Each point is reached from the start by the listed moves, each made 0, 1 or 2 times, or once backwards (-1), plus a little noise. Is the number of moves made odd or even? Then give how often each move was made.
In the rows, 128 means zero.

Moves:
(1): [184 122 113 113 127]
(2): [137 194 129 142 121]
Start: [101 141  85 165 116]
Points:
[145  70  71 130 120] -> even (1, -1)
[200  61  51 127 116] -> odd (2, -1)
[100 138  85 169 118] -> even (0, 0)

Moves:
(1): [162 135 130 122 136 121]
(2): [122 164 144 130 126 115]
(3): [133 115 165 143 126 135]
(4): [136 129 113 166 122 130]
Start: [131 146 119 118 126 126]
Points:
[143 157 194 189 114 128] -> even (0, 1, 2, 1)
[135 156 208 151 120 126] -> odd (0, 1, 2, 0)
[174 213 161 208 115 104] -> even (1, 2, 1, 2)
[225 136 168 212 126 130] -> even (2, 0, 2, 2)
[177 230 171  74 144  84] -> odd (2, 2, 0, -1)

Moves:
(1): [180 124 138 125 125 111 116]
(2): [136 179 149 146 118 120 130]
(3): [121 118 163 133 132 123 147]
(4): [126 114 119 176 136 108 103]
(5): [136 144 129 128 178 137 124]
(6): [128 127 138 152 123 173 126]
Start: [118 116 141 121 130 145 115]
Points:
[111 101 223 224 189 216 119] -> even (0, 0, 2, 1, 1, 2)
[ 48  55 101  80  95 116 128] -> even (-1, -1, 0, 0, -1, -1)
[200 226 139 175 168  61  62] -> odd (1, 2, -1, 1, 1, -1)

Moves:
(1): [128 100 136 104 110  82 122 144 111 140 141]
(2): [143 138 123 125 135 109 146 141 130 145 127]
(3): [146 136 144 137 114 113 132 146 143 107 139]
(4): [141 110 127 171 110 151 106 139 119 145 118]
(5): [136 117 150 136 158 130 138 127 123 116 113]
(6): [160 122 104 103 132 141 144  98 123  94  99]
(7): [125 111 133 135 114 127 145 111 144 137 130]
(8): [120 130 114 130 123 127 163 149 123 117 118]
(9): [149  98 114  77 141 141 126 138 147 132 178]
Start: [127 153 137 121 131 145 135 133 134 125 137]
Points:
[201 189 157 249 113 163 224 136 156  52  29] -> even (-1, 1, 2, 1, 1, 1, 1, 1, -1)
[105 120 177 108 186 146 213 110 140  64 111] -> even (0, -1, 0, -1, 2, 0, 1, 1, 0)
[209 152  69 127 165 239 127  42 124 109  53] -> odd (-1, 1, -1, 1, 0, 2, 0, -1, 0)

Moves:
(1): [130 122 127 134 132 136 120 132 132 118 117 120 133 135]
(2): [131 117 129 141 130 140 126 129 127 117 124 140 127 126]
(3): [129 137 116 138 119 127 129 131 120 120 115 105 120 134]
(4): [133 118 127 126 117 119 129 133 127 135 129 130 131 124]
(5): [119 122 121 135 125 126 133 116 131 119 119 115 126 135]
(6): [119 131 138 115 121 130 136 146 137 128 135 137 114 129]
(7): [143 142 125 147 124 131 124 118 143 118 123 118 138 131]
(8): [133 106 123 157 133 145 128 122 133 132 120 121 132  99]
(9): [131 136 139 123 126 124 137 127 129 128 132 123 126 116]
(10): [144 142 115 118 132 117 138 129 124 124 131 113 125 138]
(11): [131 146 123 113 124 131 149 134 128 128 123 132 142 129]
(12): [129 122 122 115 136 122 124 139 135 133 118 135 126 106]
Start: [130 126 134 129 131 138 120 124 128 133 125 128 117 127]
Points:
[158 137 152  86 120 136 136 159 168 154 107 152 179  83] -> odd (2, -1, -1, 2, -1, 0, 1, 0, 1, -1, 2, 1)
[107  14 140 206 156 203  64 132 127 108  92 154 109 108] -> odd (2, 2, 0, 0, 0, 0, -1, 1, -1, -1, -1, 0)
[116  95 128 143 163 154 121 103 128  94  76  94 116 107] -> odd (2, 1, 0, -1, 2, -1, -1, 0, 2, 0, 0, 1)
[ 92  71 173 134 133 153  98 131 124 183 172 183  95  99] -> odd (-1, -1, -1, 0, -1, 1, -1, 1, -1, -1, -1, -1)
[140  12 136 234 171 197  76 104 158 103  56 115 124   7] -> even (2, 2, 0, 0, 1, -1, 0, 2, 2, -1, -1, 2)
